Rows are points. The points of each table are mixes of a few directions, plus a little noise. Count the directions of each table, and those that both share. Where both have some left over, give the other angles between the two spaces (their principal angles), to ten degrees, smallest first.
In the rows, zero is written as 128.

First (5 x 3):
[[ 64 176  54]
 [167  98 173]
 [146 114 149]
 [167  99 173]
 [ 95 153  90]]
Second (6 x 3):
[[ 60 129 132]
 [215 130 122]
 [110  73 151]
 [171  87 141]
 [106 133 128]
 [105 216  94]]
Directions: first 1, second 2, shared 0; angles 30

First (6 x 6):
[[135 168  67 118  95 125]
 [ 98 125 216 199 210 139]
 [138 108 166 190 170 105]
 [153  81 121  91  98 113]
 [ 82 170 117  57 105 185]
 [162 114  81 113  88 101]]
Second (6 x 6):
[[153 177  82 141  51  34]
 [ 69 182 182  63  63  96]
 [143  99 138 140 161 116]
 [114 133 137 156 144 184]
 [149  79 100 109 174 180]
 [141  98 130 159 174 157]]
Directions: first 3, second 4, shared 2; angles 40

First (8 x 8):
[[ 79 139 173 106 102  67  38 193]
 [125 143 132 139 158 110 147 122]
 [125 111 109 111 129 154 104 142]
 [ 79 151 164 117 149  61  66 181]
 [167  84 121 113   8 193 117 109]
 [183 129 100 164 141 170 238  49]
 [147 114  76 129 187 181 167 104]
 [120 153 148 145 151  87 147 123]]
Second (9 x 8):
[[130 136  34  48 169 210 132 130]
 [146 152 135 133 102 119 174  96]
 [117 129 176 160 116  79 114 139]
 [118 124 165 155 122  92 111 140]
 [129 146 116 111 129 130 143 121]
 [152  86 163 186  95 131 138 109]
 [149  63 210 233  80  98 120 117]
 [111 222  43  11 168 148 163 123]
 [101  93 112 115 171 147  60 177]]
Directions: first 3, second 3, shared 2; angles 70

First (8 x 11):
[[160 151 110 137  75 160 150 138  98 203  56]
 [184 141  82 127 115 107 108  80  95 126 179]
 [ 79 147 161 118  87 169 138 122 132  93  80]
 [ 69 103 175 182 214  89 126 154 230 107 136]
 [145 117 125 101 101 163 160 194  85 211  58]
 [184 116  95 142 144 109 136 157 113 213 121]
 [103 106 140  97 160 111 108 120 129  55 195]
 [100 143 136 121 127 115  97  58 140  16 198]]
Second (8 x 11):
[[166 145  98 154 139  98 130  89 155 167 133]
 [ 60 136 128  99  29 191 113 141  52 133 119]
 [131 133 160 182 168 111 144 144 180 136  60]
 [105 118 174 132 165 124 138 149 152  79  91]
 [122 159  62  36  10 183 112  50  61 121 227]
 [153 122 164 153 141 168 158 191 177 128  92]
 [120 120 145 141 170  97 127 128 142 110 109]
 [167  90  94 128 202  52 103 133 105 150 192]]
Directions: first 4, second 5, shared 2; angles 30, 40

First (9 x 14):
[[117 143 124 129 118 149 135 113 117 107 134 123 128 125]
 [ 78 193  94  63  98 163 151 106  98  97  83 146  91 127]
 [ 85 185 108 110  93 192 152  85  92  66 130 123 115 120]
 [112 149 129 153 108 178 139  93 106  77 162 109 139 120]
 [140 113 142 164 131 136 124 121 130 117 160 113 147 125]
 [168  75 150 159 157  81 107 159 158 173 141 125 148 132]
 [128 128 132 144 125 141 129 118 124 114 145 119 136 125]
 [148 100 128 100 153  67 114 170 155 190  89 150 116 138]
 [174  66 145 129 170  44 101 185 172 211 107 143 133 139]]
Second (9 x 14):
[[127 130 125 119 129 123 129 133 129 134 119 133 123 129]
 [118 139 106  57 137  84 128 159 138 175  57 163  91 138]
 [120 137 109  66 136  90 128 156 137 169  66 158  96 137]
 [131 124 136 153 125 143 128 117 124 112 152 116 140 124]
 [144 110 164 249 114 202 128  75 111  48 247  68 190 111]
 [126 130 124 114 130 119 128 135 130 137 114 135 121 130]
 [135 120 145 182 122 161 128 104 120  92 181 101 156 120]
 [130 125 133 146 126 139 128 120 126 116 145 119 137 125]
 [120 137 110  68 136  91 128 154 137 167  69 157  98 137]]
Directions: first 2, second 1, shared 1

First (10 x 20):
[[ 54  96 165  92 238  65  98 216 217 135  76 207 210 108 207 112 214  40
  101  58]
 [ 93 113 146 111 181  98 114 170 171 132 103 166 168 118 166 120 169  86
  115  95]
 [144 135 120 136 104 142 134 108 108 126 140 110 109 132 110 132 109 148
  134 144]
 [162 142 111 145  77 157 142  88  87 125 152  92  90 137  92 135  88 168
  141 160]
 [ 74 105 155 101 209  82 106 192 193 133  90 186 189 114 186 116 191  63
  108  77]
 [149 137 118 138  97 146 136 103 103 126 143 105 105 134 106 133 104 153
  136 148]
 [121 125 132 124 139 121 125 137 137 129 123 136 136 126 136 126 137 119
  125 121]
 [182 151 101 155  48 174 149  64  63 123 166  70  68 142  70 140  65 192
  148 179]
 [173 147 105 150  61 166 146  75  74 124 160  80  78 140  80 138  76 181
  145 170]
 [129 128 128 128 127 129 128 127 127 128 129 127 127 128 127 128 127 129
  129 129]]
Second (8 x 20):
[[144 117 132 119 178 120 115 134 133 129  97 144 115 138 105 157 126 127
  138 109]
 [103 115 126 141 132 135 120 129 124 132 109 120 140 126 128 132 114 145
  123 112]
 [106 123  96 150  66 157 134 169 128 122 159 137 205 130 226  10 177  73
  104 143]
 [ 83 104 138 135 166 120 110 140 140 136  85 131 148 121 128 151 117 143
  120  88]
 [166 123 119 118 162 129 120 144 131 123 115 153 125 146 127 120 148 101
  139 125]
 [ 93 140 165  99 149  82 133 137 170 133 139 144 133 102 139 153 152 108
  116 120]
 [132 113 122 124 164 127 115 157 140 127 105 155 151 138 149 109 153  98
  128 109]
 [197 190 125 137   8 154 177  13  57 123 215  39   7 124  21 193  36 228
  155 218]]
Directions: first 1, second 4, shared 1

First (11 x 24):
[[139 123  59 117  45 128 158 101 134 131 108 176 176 132 137 119  31  56
  176  59 111 132 100 144]
 [ 93  97  51 126  36 219 120 230 139 196 130 156 148 133  79 156 138  63
  168 136  91 171 107  87]
 [108 123 165 136 172 154  99 183 126 144 144  96  93 127 106 145 214 170
   99 190 132 137 146 102]
 [133 122  76 121  65 136 147 118 134 135 115 162 162 131 130 124  65  76
  163  82 113 134 108 135]
 [140 137 152 128 156  96 132  90 124 105 127 120 123 126 146 118 121 148
  116 122 141 113 135 143]
 [112 121 129 131 130 158 113 171 129 148 136 119 116 129 109 141 168 134
  122 156 123 141 133 109]
 [143 138 144 127 147  93 137  85 124 104 124 127 130 127 148 116 107 141
  121 114 138 113 131 146]
 [115 120 116 129 113 157 120 164 131 149 131 130 126 129 111 138 147 119
  133 142 119 141 126 112]
 [144 152 228 137 249  67 112  80 116  81 142  76  82 122 154 116 190 221
   68 172 164  97 162 144]
 [169 148 129 121 130  51 163  14 122  73 110 148 155 127 179  95  31 120
  138  57 144  95 120 178]
 [112 125 160 135 165 148 105 171 127 142 142 101 100 126 111 141 198 162
  104 179 132 134 144 107]]
Second (10 x 24):
[[ 68 104  70 196 106 131 124 119 133 207 152 195 151 169 124 186 145 163
  145  85 150 137  68 119]
 [172 133 134  78 134 135 144 158 127  84 137  80 123  54  84 156 131 153
   89 175 124 147 209 168]
 [179 164 117 107 120 115 118  76 212  86 134 131 139  82  63 142  92 145
  118  98 128 135 167 147]
 [138 134 144 131 132 176  92 138 167 155  90 164 128 142  95 111 129  62
  157 122  87 130 112  72]
 [ 85 138 121 133  85 124 114 156 137 121 157  91 104 189 176  61 151 115
  150 127 143 124  77  94]
 [122 109 114  99 112 153 145 211  93 122 155  75 116  88 108 160 169 157
   97 192 132 155 176 151]
 [128 152 146 111 111 101 122 115 142  81 139  84 108 159 173  53 120 114
  138 122 139 112 108 117]
 [127  97 186 161 206 121 138  84  40 173  51 198 142 166 195 116 105  68
  149 113 101  89  88 112]
 [162 125 162 123 183  80 160  66  78 102 101 138 141 104 162 137  89 142
  109 119 135 103 152 174]
 [101 124  85 140  90 143 122 159 153 149 163 125 129 130 102 157 152 158
  127 128 141 150 121 126]]
Directions: first 2, second 5, shared 1; angles 60
